Each point is reached from the start by the listed moves, each made once or not at all, plus a little noise. Say if it took an odd or an even number of moves. Then give how often each move was made.

Moves:
(1): [67  4 14  5  8]
(2): [-13  64  12  -4   2]
(3): [-11  -9  69  19  -2]
Start: [ 17  10 -24  12 -24]
Points:
[ 72   5  59  37 -17] -> even (1, 0, 1)
[ -7  64  57  29 -24] -> even (0, 1, 1)
[ 71  77   1  13 -14] -> even (1, 1, 0)

Moves:
(1): [48  7  8  2 -6 -4 -2  3  0  4 -4 -4]
(2): [-10  61   1  -7   4  -5  -7  -7  -3  -3  -9  -2]
(3): [ -8  -6  55  -6  -5  -5  -3   6   1 -15   2   2]
(4): [-3  4  6 57 -4  9  0 -4  0 -3 -7  3]
(5): [ -3   4  12   5  77   8  10  -7  14  -7  18 -12]
(6): [  1   1  -1  -9  -1  66 -16   3  -3  14  -2 -10]
(7): [  0   7   3   3  -7   6  54   0 -10   5  -1  10]
(8): [-11   1  -6   8   4 -10  -3  66 -13   5   9   4]
(9): [-4  5 -1 -4 -4  1  5  7 42  7 -3  2]
(10): [ -4  -1   5  -2  -2 -12   1  -5  -5  50   4  -1]
(11): [ -1   1   4   2 -18   7  -1 -13   5  -5  67  -5]
Start: [  3  14 -16 -21 -12  36  -8  -5   3  -7   8  -4]
Points:
[ -7  29  10  44  53  47  56 -20   1  39  21  -3] -> even (0, 0, 0, 1, 1, 0, 1, 0, 0, 1, 0)
[ 42  29 -13 -15 -21  95  25  70 -24  21   9  -4] -> even (1, 0, 0, 0, 0, 1, 1, 1, 0, 0, 0)
[-28  76  41  22 -12  92 -38  59 -15  -8   0  -6] -> odd (0, 1, 1, 1, 0, 1, 0, 1, 0, 0, 0)
[-30  79  37 -33 -30  90 -32  58  30  -3  73 -13] -> even (0, 1, 1, 0, 0, 1, 0, 1, 1, 0, 1)

Moves:
(1): [ 51  -4   2   2   6  12   6  -4  16   5   3   1   7  -3  -8   3  -1  -5
  -2  -4  -1 -11   1   8   3   0]
(2): [ 1 40  4  7 -3 -2  3  0 -2  3  1 -6  0 -1  0 -3 -9  0  1  6 -9 -3  0 -6
 -5  4]
(3): [ 1 -2 54  9 -4 -8 -8 -7 -2 -4  3 -1 11  1  0  8 -2 -7  2 -5  1  0  1  8
 -3  2]
(4): [ -2  -2  -7  64 -12  -6   7  12   3  11  -6  -2  -9   1   0   6   3 -11
 -16   1  19  10  -6   1   4   5]
(5): [ -1   4   7  15  77   7  10   4   0   2   3   9   5   6  -6 -14  -2   3
  -1   0   6  -9 -10   3  -4  -4]
(6): [-9  0 10 -3 -7 44 -5  0  4  3  1  1  4  1 -2 -5  2  3 -8  1 -7  2 -3 -7
  7 -2]
(7): [ -5  -7   6  -3  -6   1  37   7  -4   3  -5  -4  -4  -2  -4   1  -5   9
  -1  -6 -10  -3  -8  -1   1  10]
(8): [ 4  1 -4 -3 -5 -4 -8 37 -2  0  4 -3  2  4 -6  0 -2  1  2 -4  5 -3  1  8
  2 -2]
(9): [-13  -3  -1  -4  -3  -5   0   6  54  -5   0  -8  -2   1  -6   5  -3  -6
   5  -8   1   1   0   1   3  11]
(10): [-4 -4  0 -4 -2 -6 -6  2  5 37  3  2  3  3  3 -5 -3 -4 -6  7 -4  0 -1  6
 -6 -3]
(11): [ -4  -2  -2   0 -10  -3   8  -2   7   5  57  -2 -11   6  -1   1  -1   0
  -7   3  -7  -3  -3 -13  -6  -9]
(12): [  1   9   8   8 -11   1  -4  -3  17   4   8  64  10  -6  -2  13   1   6
   7   2  -2   5   2  -7  -6   7]
(13): [-10  -5 -17   5  -3  -5  -2  -9  -2  -3   4  -3  73   1   1 -12  -2   7
  -7 -10   4   5   2   0   1  -3]
(14): [-1  1 -3  5 -5  5  4 -6  2 -1 -4  2  2 40 -1  1 -1  0  4 -7 -7 -6 10  3
  4 10]
(15): [ -2   4   4  -1  11   1  -1  13  15  -4   5   0  -3  -5  68   1   0   5
  -3 -15  -8  14   9   0   5  -1]
(16): [ -9   2  -5   1   3   3   6  -5 -10   8  -3  -8   4  -5   1  68  12  -3
 -11   0   0  -8 -10   5   3  10]
(17): [ -1   9   6  -8  -5   4   3   0   8   0   1  -1  -5  -3   3  -6  47   2
  -1   2   4  -7   4  12  -8 -13]
(18): [  8   0   0   1  -2  -4 -13  -3   6   0  -3  -5  -2   0  -4   2  -3  52
  -3   7  10  -4   6   2   0   3]
(19): [ -3  -8   0  13  -2   4   1   0  -7   5   7  -2   1  -8   3   8  -2   5
  58   4 -10   1   1  -1  -6 -11]
(20): [ 10  -6   6   4  -2   1   8   4   6 -14   2   1   8   4   3   1  -1 -10
  -5  70  -1  -3  17   6   4  -6]
(21): [ -1  15   2 -12  -6   8   9   0  -7   5  -6   2  -2  11   4   1  -2  -4
  11   6  51  -2   1 -11  -7  -6]
(22): [  4   2  -6 -10   7   5   7  -4  -4  -9  -2  -1   3  12  -6   5   1   7
   0  -1   1  53  -5   5  -9  -5]
(23): [-2  0  0  4  4  6  6  3  0 -2  3  0 -2 -7 -6  2 -5 -6 -5 -2  4  8 44  6
 -2 -2]
(24): [ -4   3  -5   1  -3   8  -2 -10   0  -6   5   4  -3   0   6  -2 -11  -2
   4  -2   6  -9  -6  44  -3   7]
Start: [ 16 -12  -1  17 -17 -20   3 -25  -8  -1  -1 -16   6  -6  -7 -10  -8 -13
 -10 -32   5  -6  -2 -45  23  -9]
Points:
[ -8 -27  80  23 -40  16  46  -3  75 -12  66 -36   5 -10  56   2  35 -17
  29  12 -25   2  17 -42  23 -33] -> odd (0, 0, 1, 0, 0, 1, 1, 0, 1, 0, 1, 0, 0, 0, 1, 0, 1, 0, 1, 1, 0, 0, 0, 0)
[  1  35 -22  95 -59 -26  -3   7  35  38  79  24  64   1  64  -7  11  50
  15 -32  17  56   5   6 -17 -29] -> odd (0, 1, 0, 1, 0, 0, 0, 1, 0, 1, 1, 1, 1, 0, 1, 0, 1, 1, 1, 0, 0, 1, 0, 1)
[ 53  32  92  47  18  31  34 -41  45  48  76  44  25  -5 -20 -19   9  47
 -28 -20 -13 -50 -13   0  -9  -6] -> even (1, 1, 1, 0, 1, 1, 1, 0, 0, 1, 1, 1, 0, 0, 0, 0, 1, 1, 0, 0, 0, 0, 0, 1)
[-18  11  -4  70  44  43  36 -35  10  -7  80 -19  86  29  57  36 -34 -14
   9  16 -23 -23  51   2  23 -14] -> even (0, 1, 0, 0, 1, 1, 0, 0, 0, 0, 1, 0, 1, 1, 1, 1, 0, 0, 1, 1, 0, 0, 1, 1)

Moves:
(1): [ 31  -2  -5  -7  -4   0   1 -16   8  20   0   1   5  14   3  -9  14   2
   0  -3  14  -3 -10   8]
(2): [  4  19  11   0  -8   0  16   9  -2   2 -12   0  -5  -5   5   5  13   9
   7  -2  -8  -4  -8 -13]
(3): [  2 -10   6  -2  -3  -5  -5  -3   1   7  -7   6  -2   5   6   7  -4  -3
   4  10   2  18  12   3]
(4): [  5   0 -12   8  10  -5   3  -6  -4   5   6   5 -11   6   0  -1  10  18
  -2   4  -8 -15 -10  11]
(5): [  6  -1   0   4  12   0   9 -15   2  -1 -16   4  -1  -4 -14   0  -6  -3
   4   7  12   7   0  -3]
(6): [ 12  -5 -10  11  -2  16  13   9  -1   7 -16   0  12   0  -1 -11   7   4
   0   2 -12   3  20  -4]
(7): [-13  -1  -1  -9 -16  -6  10  -7  10  21  23 -14   8  -4 -11  21  -1   1
  23   4 -15 -11  10   2]
(8): [  8  -5 -10   1  -6 -11  19  31  -9  -6  -3 -15  -3   6   4   3  -4   3
   9   2  11   4   4  -9]
(9): [  0  -7  -7  11  -3   0   5  -4  22  -1  17   8  -1   4 -10   3  -1  18
   1 -16   2   6 -13 -14]
(10): [-13  -1 -14 -19 -13  14  -1   3  -7  25 -12  21   7   8   5  12 -15  13
  24  -4   6   4  -7  13]
(11): [ -5   6   1  -3  11  18  16  -1  -1   7  19   0  -2   0  11  -7  -8  -6
   9  -1  -5   9  -6 -16]
(12): [  0  -8   5  -7  -2  -1  13   0   1  -9  -4  14  -1   7  -5   0   0   0
   2   4  -3  -8  -7 -13]
(13): [ -7   4  -1   1   4 -15   5   9   8   0  -6  -4  15  10   3  -6  11   5
  12  -3  -3   2  -9   7]
(14): [  0   5  -7  -3   0 -15   6 -10  -7  23  -4   0  -1  13 -15  -3  -4 -10
  -2  -9   7  -2  -4 -14]
(15): [ 2 -1 -5 -7  3 -1 -5 -7 11 -5 -6 -8 -7  5 18 -4 -2 -7 -3 -7 -5 -2  3  2]
(16): [-11   9   2   8   4  11  -8   7   1  -9  22  -2  -6  10 -13  13  -4  -9
   7  -4  -1 -13   3   2]
(17): [-6 -8 -8 -8 10 15  0 -9 -1 15  7 -7 -4  4 -3  1 20 -3 -8 -1  5 -2  1 14]
(18): [  3  -6   9  -4  -1   7   0   2 -13   6   0  -6   6  -2  -8   7  -6   9
  -4  -7   1   0   5 -11]
(19): [ -2   1 -10  -5   6 -10  -6  14  -3 -11   2   2 -14   4 -11  -7   8   9
  14   0  -1   4  10   3]
(20): [ -1   6 -14  -6  -1   3   4   6  -3   3   0  10   4  15   7   1   6  26
  -7   8  10   7  13   1]
(21): [-21   4   6  -1 -13   5  12  -2 -20  -2   7  -1  -3   1  -5   5  -7   5
  14 -12   6   8  13  13]
(22): [  8   9 -21  -7  10 -12   0  -3 -11 -14   4 -13  -2  -1   8  17   2 -11
  -1  -4 -13  23  -6   4]
(23): [ -3  12   3  -3  17  -6   6   2  16   8   9  16  17  -5  -3   1  -3  -4
 -12 -29  11   1   9  10]
(24): [ -4   8   5  -8  -3  10  11   8   2  -1  -4   3 -10  10 -14  -8 -14   1
  -3   0  -6   2 -10   3]
Start: [ -5  -7   9  18   4  -8  -8  -8  18 -26  20  10  17   4  -2   4   3  29
  16   8   7  20   4  11]
Points:
[ -4 -11 -24  -5  24 -21   5  29  21  -8  27  26  15  31   0  12  22  59
  18   1  45  50  53  31] -> even (0, 0, 1, 0, 0, 0, 0, 1, 0, 0, 0, 0, 0, 0, 0, 0, 1, 0, 1, 1, 0, 0, 1, 0)
[-10  10 -62  -7  50   4  45 -18  61 -19  63  33   1  53 -52  34  23  68
  27 -26 -18  22  23  26] -> even (0, 0, 0, 1, 1, 1, 1, 0, 1, 0, 0, 1, 0, 0, 1, 1, 1, 0, 1, 1, 0, 1, 1, 1)
[-22   2 -36 -40  22  28  47 -39   4  69  64  41  26  39 -34  30  13  95
  73 -27  46  23  31  57] -> even (1, 0, 0, 1, 1, 0, 1, 0, 0, 1, 1, 0, 0, 0, 0, 0, 1, 1, 1, 1, 1, 0, 1, 0)
[-14  -7 -49 -45   9  38  39 -52  57  29  62  31  10  77 -13  52 -10  48
  69   1   9  54 -13  13] -> even (1, 0, 1, 0, 1, 0, 1, 0, 1, 1, 1, 1, 0, 0, 1, 1, 1, 0, 0, 1, 0, 1, 0, 1)
[ 31  -7 -45   6   4  34  43  19   5  16  49  23   7  64 -12  27 -21  69
  59 -15   2  57 -10  -3] -> even (1, 0, 1, 1, 0, 1, 0, 1, 1, 1, 1, 0, 0, 0, 0, 1, 0, 1, 0, 0, 0, 1, 0, 1)

Moves:
(1): [ 23  17  -4   0 -10   7 -15  -1   4  20 -11   0  -3   2  -6   4  24  -8
  -8   9  -7   5  -4  -2   4  -8]
(2): [-13  28   1  16 -23  -8   6  14   8  -4   4   5   2   5  21  -8  -7   4
  -8 -11   7  -3  -4  -6  17  -1]
(3): [  3  -2  27   0   5  -2  10   3  -4  -5   4  -6   8   0   6   0   2   4
 -10 -13   3  12  -3  16   5 -15]
(4): [ -2  -3  -1  37  -1 -14 -15 -12  16 -13  -3   1  -2   1 -15  -9 -12  -5
  23  16   2  26   2  19 -12  -2]
(5): [ 12   6  -7 -11  18  -1  -3  -6  -1   6   5  -2  -5   9   8  -2  -5   8
   7  -1   5   3  -6   2   9  -1]
(6): [-17   3 -12  20  -1  12   1   2  16   6  -2  -9  10   2  -9   6   1   7
 -13 -16  10 -11  -2   5   2   8]
(7): [ 14   2   4  15   8   1  16   8  -3   9 -17   8   2  -3   0   2  -5  -9
   5   1   9  -5  -2 -20  13   8]
(8): [ -3   9   3   1   7  -7   8  31   5   9  18   7  -1   6   6  -9 -10  -7
  -2   4  -6  12 -11  11  -7   5]
(9): [  1   4  11 -27  11 -19  11  -7  38   9  17   5   1  -6   9   9  17  -5
  -5  -8   9   1  17  11  10  15]
(10): [-30   2  19  -4 -16   9  -8 -15   0  22  -8   3   2  -2 -11   4  -6  -6
  -8  -6  10  15  -1  -4  -1  -2]
(11): [ 10   4  19  17   7   3  17 -12 -19   4  19   7 -13 -27  -5  -5  -1  -4
  -5  13   6 -18 -19   0   4   2]
(12): [ -3   2   5   4   9  11  -6 -20  -5 -12  -2   9   3   4   1   1   7  -8
  -9   1 -16  -8   3   6   4  19]
(13): [ -5   0  -1  -3   7   9   6   7   0  -9   2   4  28 -30  -6  -8 -18  -6
   1   1 -10  -2  10  -9   3 -21]
(14): [ -8   4 -10  -4   0   1  11 -14   4  -4  20  -5  19  25   2  11  -4  -4
   1   1  -2 -12  -1  -6  -5   1]
(15): [-11   6  10   8  -8   8   1  -6  15  -7   7  -9  -3  -2  33  -4   0 -25
   0  -3  -4   7  10  -8  -7  -4]
(16): [  4  -6  -6  -5  -7   6 -11   4   4  -9  -6   6  -3  -6  12  26  -8  -6
   6  -6  13   3   3  11  -9   1]
(17): [-24  27 -16   4   1  -1  10  -1 -15 -29  -3  -3  -2  -3   6  11  26  -3
   0  16  -6  10 -10  -5   3   9]
(18): [  2   2  22   2 -13  18 -20  -8   2  16   6  14  20  -2  27   8  15  29
   6   5 -13  -7 -19  -5 -20  12]
(19): [ -7  -1  13 -10  -2  17  -6   9  -1   2  12  -7 -10   4 -17  -9   1   5
  24   2   6  -1   7  13  -2  16]
(20): [ -4  -1   8 -17   8   8   4   2   6  -5 -18  -1   3   0  10  -2 -13  12
  -6  29  -3  -5  -3   3  -3   0]
(21): [  2 -20 -24  -1 -11  16   8   2   1   2  12  19  27  -9   8 -21  15  -2
   5   3  14   2 -11  16  -2   9]
(22): [ 13   6  -3  -8  -8  10   3 -11  -7 -11  14  -4   6  -2  -5   7   3   2
  -9 -12   3  19   5 -12 -14  -2]
(23): [  2  -6   0  11   4   2  -6   2   2   5   3  -3   4 -11   4  12   4   1
 -12   8   8   4  23  -4   6  -1]
(24): [  0   3 -14   1  -8   4  10 -11 -10   7  -5  -4   5  -4  -1   5  -3   2
   8  -1 -17   9  -1   7  -5  -3]
Start: [  2  17  -3  16  10 -20 -10 -12   2  14   8  -1   2  29   6   5  23   7
  24 -14  -8 -10  -1 -15  -4  27]
Points:
[ 25  67  18   1  34  42  35 -26   3  28  81  49  79  -9  57  30  75  -6
  46  13 -20  -5 -44  32   3  74] -> even (1, 0, 1, 0, 1, 0, 1, 1, 1, 0, 1, 1, 1, 1, 0, 1, 1, 1, 1, 0, 1, 0, 0, 1)
[-57  71 -22  11 -49  34  30 -44  47  25  22  30  95  25  77  64  53  29
   3 -19  27   6 -29 -18 -17  81] -> odd (0, 1, 0, 0, 0, 1, 1, 0, 1, 1, 0, 0, 0, 1, 0, 1, 1, 1, 0, 1, 1, 1, 0, 1)
[ 30  53   8  73  22  17  14 -46 -13  11  42  34  81  -7  32  -3  58   8
  49  35  -7   6 -62  -6  -1  19] -> odd (1, 0, 1, 1, 1, 0, 1, 0, 0, 0, 1, 0, 1, 1, 0, 0, 1, 1, 0, 0, 1, 0, 0, 0)
[-27  36 -22  63   4   7  34 -64  47 -20  50  -3  39 -31  40  15  58 -13
   8  31  14  34  10  18 -22  56] -> odd (0, 0, 0, 1, 0, 1, 0, 0, 1, 0, 1, 0, 0, 0, 1, 0, 1, 0, 0, 1, 1, 1, 1, 1)
